Each row of a before or after table is a point. The points were changed in one or more steps. Then noise was added and the rows were shuffled. The steps act on columns, c1 being the first. Name the steps. A step turns or swaps two columns, mirrors them in a line or flattens them onto one, adds a multiple of one to another, or multiplies or shifts one. Angles are multiples of 10 degrees, from the lower column toward the higher: turns from -170 to 170, lines from 10 to 170 but not 90. Use the fewest steps. Two steps may share a column if one is a turn and the other turns, adds or multiplies; they go together, in the order done. Otherwise the lowest column goes first.

Before (14 x 3):
[[ 0.09  0.32 -0.30]
 [ 0.14  0.17  0.03]
 [ 0.18 -0.14  0.05]
 [-0.30  0.39  0.02]
 [-0.19 -0.21  0.07]
 [-0.32 -0.26 -0.68]
 [ 0.09  0.63 -0.45]
 [ 0.18  0.00 -0.39]
 [ 0.07  0.27 -0.66]
 [-0.35  0.22  0.17]
 [-0.11  0.09  0.13]
 [ 0.09  0.59 -0.30]
 [ 0.05 -0.21 -0.07]
 [-0.57 -0.15 -0.31]]
After (14 x 3):
[[ 0.02 -0.67 -0.21]
 [ 0.01 -0.29  0.58]
 [ 0.01 -0.35  0.40]
 [ 0.00  0.06 -0.19]
 [-0.01 -0.68  0.24]
 [-0.03 -0.41 -0.03]
 [ 0.06  0.09 -0.15]
 [ 0.01  0.00  0.22]
 [ 0.01  0.15  0.09]
 [-0.03 -0.50  0.62]
 [-0.06  0.20  0.27]
 [ 0.00 -0.27 -0.14]
 [ 0.00  0.03  0.40]
 [ 0.00 -0.11 -0.22]]
Steps: multiply c1 by 0; swap c2 and c3

Before:
[[ 0.37  0.01 -0.22  0.13 -0.24  0.14  0.12  0.54  0.21]
 [ 0.37  0.04 -0.17 -0.56  0.00 -0.04  0.05 -0.36  0.13]
 [-0.61 -0.24  0.54 -0.37 -0.04  0.06 -0.17 -0.07 -0.46]
 [ 0.28  0.06 -0.26 -0.14  0.13  0.44 -0.22 -0.12  0.16]
 [-0.70 -0.03 -0.21  0.23 -0.04 -0.10 -0.16 -0.31 -0.37]
 [ 0.13 -0.21 -0.28  0.08  0.18  0.19 -0.02 -0.27 -0.29]
 [-0.17 -0.53 -0.18  0.21 -0.46  0.22 -0.09  0.38  0.19]
 [-0.45  0.06 -0.05 -0.03  0.13  0.01  0.66 -0.01  0.32]
 [ 0.45 -0.05  0.50  0.12  0.01  0.21  0.05 -0.17  0.27]
 [ 0.42 -0.33  0.68 -0.14  0.23  0.05  0.27  0.29  0.43]
 [ 0.16 -0.06 -0.13  0.18  0.22 -0.05 -0.03  0.10  0.41]]
After (11 x 9):
[[-0.61 -0.37  0.54 -0.38 -0.05  0.16 -0.17 -0.07 -0.45]
 [ 0.16  0.04 -0.12  0.18  0.22 -0.18 -0.05  0.11  0.40]
 [ 0.38 -0.15 -0.17 -0.56  0.00  0.33  0.04 -0.35  0.13]
 [-0.18 -0.48 -0.18  0.21 -0.47 -0.19 -0.10  0.37  0.20]
 [-0.45  0.02 -0.05 -0.03  0.13  0.05  0.65 -0.02  0.32]
 [ 0.45 -0.10  0.50  0.12  0.00  0.08  0.06 -0.17  0.27]
 [-0.70  0.10 -0.20  0.23 -0.04 -0.23 -0.16 -0.31 -0.37]
 [ 0.38 -0.02 -0.22  0.13 -0.24  0.05  0.12  0.54  0.21]
 [ 0.13 -0.24 -0.28  0.07  0.19  0.01 -0.02 -0.28 -0.29]
 [ 0.27 -0.20 -0.26 -0.14  0.13  0.50 -0.21 -0.13  0.16]
 [ 0.44 -0.35  0.68 -0.13  0.23 -0.04  0.27  0.30  0.43]]
Steps: add -0.7 times c4 to c6; turn c2 and c6 by 30 degrees

Before, 14 rows:
[[ 0.12  0.22 -0.12 -0.23 -0.51  0.03  0.06  0.03  0.24  0.56  0.07  0.00
  -0.38  0.29]
 [-0.20  0.28  0.16  0.03 -0.28  0.01  0.23  0.18  0.26 -0.19  0.34  0.01
  -0.24  0.04]
 [-0.33  0.23  0.06 -0.01  0.30  0.34 -0.22  0.14  0.04 -0.22 -0.17 -0.34
   0.41 -0.05]
 [ 0.05  0.19 -0.48 -0.01 -0.02  0.08 -0.16 -0.30 -0.28  0.17  0.37  0.14
   0.11 -0.20]
 [-0.22  0.29 -0.15 -0.20  0.58 -0.05 -0.32 -0.03 -0.10  0.38 -0.25 -0.03
  -0.42  0.16]
 [-0.15  0.13 -0.06 -0.17 -0.36 -0.03  0.32 -0.05  0.19 -0.12 -0.15  0.18
   0.17 -0.07]
 [-0.11  0.24  0.06 -0.26 -0.39  0.09 -0.42  0.08  0.22 -0.26  0.18  0.12
  -0.33 -0.06]
 [-0.22  0.02  0.00 -0.26 -0.31  0.25  0.28 -0.04  0.22  0.09  0.29  0.12
   0.07  0.38]
 [-0.24  0.19 -0.44  0.03 -0.10  0.19  0.16  0.02 -0.09 -0.07  0.11 -0.06
  -0.38  0.21]
 [-0.03  0.04  0.02 -0.27  0.04  0.17  0.28  0.08 -0.51 -0.02  0.08 -0.03
  -0.25  0.00]
 [ 0.64 -0.43 -0.08 -0.21 -0.30  0.07  0.04  0.15  0.29 -0.06  0.19  0.04
  -0.31 -0.11]
 [-0.13  0.23  0.10  0.30 -0.15  0.56 -0.23 -0.37  0.08 -0.14  0.17  0.21
   0.36 -0.19]
 [-0.22 -0.20  0.08 -0.20 -0.27  0.14 -0.11  0.12 -0.06  0.14  0.26  0.07
  -0.40 -0.28]
 [-0.14  0.25  0.09 -0.22 -0.58  0.09  0.25 -0.83  0.23  0.22  0.31  0.02
  -0.19 -0.19]]
After (14 x 14):
[[ 0.05 -0.18 -0.47 -0.17 -0.06  0.07 -0.14 -0.63 -0.28 -0.17  0.39  0.09
   0.14  0.09]
 [-0.20 -0.09  0.17  0.05 -0.70  0.01  0.23  0.29  0.26  0.18  0.43  0.09
  -0.22  0.01]
 [-0.14  0.01  0.09 -0.01 -0.38  0.57 -0.23 -0.30  0.08  0.15  0.29  0.07
   0.42  0.37]
 [-0.14 -0.09  0.09 -0.28 -1.45  0.09  0.24 -0.76  0.23 -0.21  0.39  0.08
  -0.18 -0.09]
 [-0.24  0.03 -0.43  0.20 -0.25  0.19  0.15 -0.28 -0.08  0.06  0.21  0.08
  -0.37 -0.09]
 [-0.21  0.38 -0.15  0.04  1.45 -0.05 -0.32 -0.14 -0.10 -0.38  0.06  0.11
  -0.40 -0.27]
 [-0.02 -0.04  0.01 -0.14  0.09  0.16  0.30  0.10 -0.50  0.01  0.08  0.04
  -0.26 -0.24]
 [-0.22 -0.33  0.07 -0.34 -0.68  0.14 -0.11  0.19 -0.06 -0.14  0.02  0.21
  -0.34 -0.03]
 [ 0.13  0.08 -0.13  0.15 -1.27  0.02  0.06 -0.05  0.24 -0.56  0.22  0.12
  -0.35 -0.35]
 [ 0.65 -0.41 -0.07 -0.21 -0.75  0.08  0.04  0.10  0.28  0.06 -0.20  0.15
  -0.28 -0.12]
 [-0.33  0.28  0.05 -0.05  0.75  0.34 -0.23  0.19  0.04  0.23  0.06 -0.47
   0.27  0.00]
 [-0.21 -0.21 -0.01  0.20 -0.76  0.24  0.28 -0.04  0.23 -0.10  0.20  0.08
   0.10 -0.41]
 [-0.10  0.03  0.07 -0.17 -0.97  0.10 -0.44  0.12  0.22  0.26  0.29  0.24
  -0.27 -0.20]
 [-0.14  0.21 -0.06 -0.15 -0.89 -0.04  0.31 -0.09  0.19  0.11  0.00  0.11
   0.22 -0.11]]
Steps: turn c2 and c11 by 50 degrees; add 0.7 times c3 to c8; mirror c4 and c14 in the line at 30 degrees; multiply c5 by 2.5; multiply c10 by -1; turn c12 and c13 by 20 degrees

Before (11 x 32):
[[-0.31  0.08 -0.21 -0.03 -0.30  0.32 -0.42  0.55  0.42 -0.23 -0.13  0.31
   0.32 -0.24 -0.34 -0.39  0.05 -0.48  0.01  0.01 -0.17  0.38 -0.11 -0.34
  -0.15 -0.10 -0.54  0.27 -0.23 -0.13 -0.39 -0.18]
 [-0.13 -0.21 -0.13 -0.46  0.32 -0.06  0.15 -0.06  0.24  0.33  0.19  0.35
   0.00  0.03 -0.35  0.28 -0.67 -0.17  0.52  0.45 -0.15  0.40  0.13 -0.11
   0.24  0.07  0.29 -0.47 -0.03 -0.04 -0.17  0.05]
 [-0.47 -0.41 -0.04 -0.27  0.23 -0.02 -0.26 -0.17  0.13  0.14 -0.15  0.20
   0.04  0.31 -0.53  0.33 -0.40 -0.11  0.24  0.71 -0.09  0.04  0.31 -0.36
   0.28 -0.36  0.13 -0.79 -0.02  0.01 -0.35  0.26]
 [ 0.30 -0.14  0.29 -0.39  0.25 -0.13  0.42  0.07 -0.19  0.07  0.43 -0.07
  -0.03  0.03  0.30  0.08 -0.38  0.17 -0.10 -0.28  0.16 -0.23  0.48  0.22
   0.24 -0.13  0.23  0.12 -0.23  0.61  0.23  0.15]
 [ 0.57 -0.19 -0.35 -0.41  0.08  0.07  0.10  0.13 -0.22 -0.05  0.24 -0.23
   0.07 -0.54 -0.10 -0.22  0.29 -0.16 -0.38 -0.29  0.10 -0.50 -0.15  0.18
   0.41 -0.06  0.05  0.22 -0.12 -0.21  0.05 -0.55]
 [ 0.25  0.15  0.05 -0.55  0.29 -0.05  0.37 -0.25 -0.18 -0.21  0.04 -0.26
  -0.31 -0.49 -0.15 -0.06 -0.03 -0.02 -0.02 -0.04  0.36 -0.19  0.40  0.22
   0.15 -0.32  0.22 -0.14 -0.20  0.28  0.60 -0.43]
 [-0.25  0.10 -0.05 -0.09 -0.31  0.42 -0.13  0.47  0.08 -0.40 -0.33  0.37
   0.33  0.52 -0.57  0.04  0.18 -0.29  0.44  0.19 -0.37  0.27 -0.08 -0.26
  -0.37  0.35 -0.13  0.36 -0.15  0.06 -0.33  0.12]
 [-0.21  0.14 -0.04  0.28 -0.10  0.34  0.04  0.37  0.39 -0.33 -0.22  0.43
   0.50 -0.13 -0.59  0.21  0.03 -0.03  0.23  0.00 -0.20  0.24 -0.09 -0.63
  -0.39  0.14  0.11  0.07 -0.15  0.27 -0.36  0.27]
 [ 0.38 -0.03 -0.36 -0.70  0.21 -0.02  0.18  0.01 -0.38  0.06  0.20 -0.49
   0.09 -0.52 -0.01 -0.21 -0.18  0.18 -0.32 -0.21  0.31 -0.35  0.73  0.20
  -0.09 -0.05  0.25  0.04 -0.02 -0.05  0.17 -0.52]
 [ 0.00 -0.17  0.11 -0.61  0.31 -0.40 -0.14 -0.31 -0.21  0.24  0.09  0.25
  -0.15 -0.01 -0.32  0.06 -0.21  0.19  0.07  0.48  0.23  0.46  0.28 -0.08
   0.14 -0.32  0.61 -0.52 -0.08 -0.05 -0.06  0.34]
 [ 0.05  0.13 -0.32 -0.26 -0.34  0.21 -0.23  0.40 -0.15 -0.22 -0.13 -0.42
   0.23 -0.43  0.26 -0.09  0.09 -0.22  0.51 -0.48 -0.25 -0.17 -0.34 -0.04
   0.03 -0.05 -0.13  0.28 -0.03 -0.19 -0.62 -0.25]]
After, 11 rows:
[[-0.47 -0.42 -0.04 -0.03 -0.22 -0.01 -0.26 -0.19  0.14  0.17 -0.15  0.18
   0.02  0.31 -0.53  0.06 -0.41  0.06 -0.41  0.02 -0.07  0.02  0.30 -0.39
   0.33 -0.02  0.13 -0.79  0.07  0.70 -0.45  0.24]
 [-0.02 -0.17  0.11 -0.10 -0.29 -0.40 -0.15 -0.33 -0.19  0.31  0.09  0.25
  -0.14 -0.01 -0.32  0.02 -0.19 -0.24 -0.08 -0.04  0.23  0.44  0.27 -0.10
   0.01  0.00  0.62 -0.53  0.21  0.45 -0.15  0.31]
 [ 0.31 -0.14  0.30  0.00 -0.23 -0.10  0.42  0.09 -0.18  0.08  0.43 -0.07
  -0.04  0.04  0.32 -0.13 -0.37 -0.22 -0.02  0.60  0.16 -0.24  0.47  0.22
   0.19  0.00  0.23  0.13 -0.03 -0.29  0.13  0.15]
 [ 0.06  0.12 -0.33 -0.07  0.29  0.20 -0.23  0.39 -0.14 -0.28 -0.12 -0.43
   0.24 -0.43  0.27  0.48  0.09  0.27 -0.17 -0.19 -0.24 -0.16 -0.33 -0.04
   0.25  0.02 -0.12  0.28  0.08 -0.46 -0.73 -0.26]
 [-0.26  0.11 -0.08  0.03  0.26  0.44 -0.13  0.47  0.08 -0.53 -0.32  0.36
   0.34  0.53 -0.55  0.37  0.20  0.34 -0.26  0.05 -0.37  0.25 -0.07 -0.26
  -0.02  0.03 -0.13  0.33 -0.08  0.16 -0.41  0.12]
 [-0.23  0.13 -0.05  0.12  0.09  0.35  0.05  0.36  0.40 -0.42 -0.22  0.45
   0.49 -0.13 -0.59  0.08  0.02  0.04 -0.30  0.27 -0.19  0.25 -0.12 -0.63
   0.12  0.00  0.10  0.06 -0.24 -0.01 -0.45  0.27]
 [-0.30  0.06 -0.21  0.07  0.22  0.34 -0.43  0.53  0.42 -0.29 -0.11  0.31
   0.30 -0.24 -0.34  0.19  0.04  0.53  0.33 -0.11 -0.18  0.37 -0.11 -0.34
   0.17 -0.02 -0.55  0.27 -0.16 -0.02 -0.49 -0.17]
 [ 0.57 -0.20 -0.37 -0.05 -0.12  0.08  0.09  0.12 -0.21 -0.06  0.25 -0.25
   0.08 -0.54 -0.09 -0.22  0.29  0.14  0.37 -0.20  0.08 -0.52 -0.15  0.20
   0.49  0.01  0.07  0.23  0.08 -0.27 -0.06 -0.55]
 [-0.13 -0.21 -0.12 -0.09 -0.34 -0.07  0.15 -0.07  0.25  0.42  0.19  0.36
   0.01  0.03 -0.35  0.29 -0.65  0.11 -0.51 -0.02 -0.13  0.40  0.12 -0.11
   0.25  0.00  0.31 -0.48  0.19  0.45 -0.28  0.06]
 [ 0.25  0.11  0.06 -0.03 -0.27 -0.06  0.36 -0.25 -0.20 -0.27  0.05 -0.26
  -0.31 -0.50 -0.14  0.01 -0.03 -0.07  0.06  0.29  0.37 -0.20  0.40  0.23
  -0.16 -0.01  0.21 -0.15  0.11 -0.05  0.50 -0.42]
 [ 0.38 -0.01 -0.38 -0.18 -0.18 -0.02  0.17  0.02 -0.39  0.08  0.20 -0.48
   0.08 -0.51 -0.01 -0.17 -0.17 -0.20  0.33 -0.04  0.32 -0.35  0.73  0.20
   0.00 -0.02  0.26  0.02  0.29 -0.21  0.05 -0.52]]
Steps: flatten c4 and c29 onto the line at 120 degrees; turn c5 and c18 by -170 degrees; multiply c10 by 1.3; add 1 times c13 to c25; turn c16 and c19 by -120 degrees; swap c20 and c30; multiply c26 by 0; shift c31 by -0.10
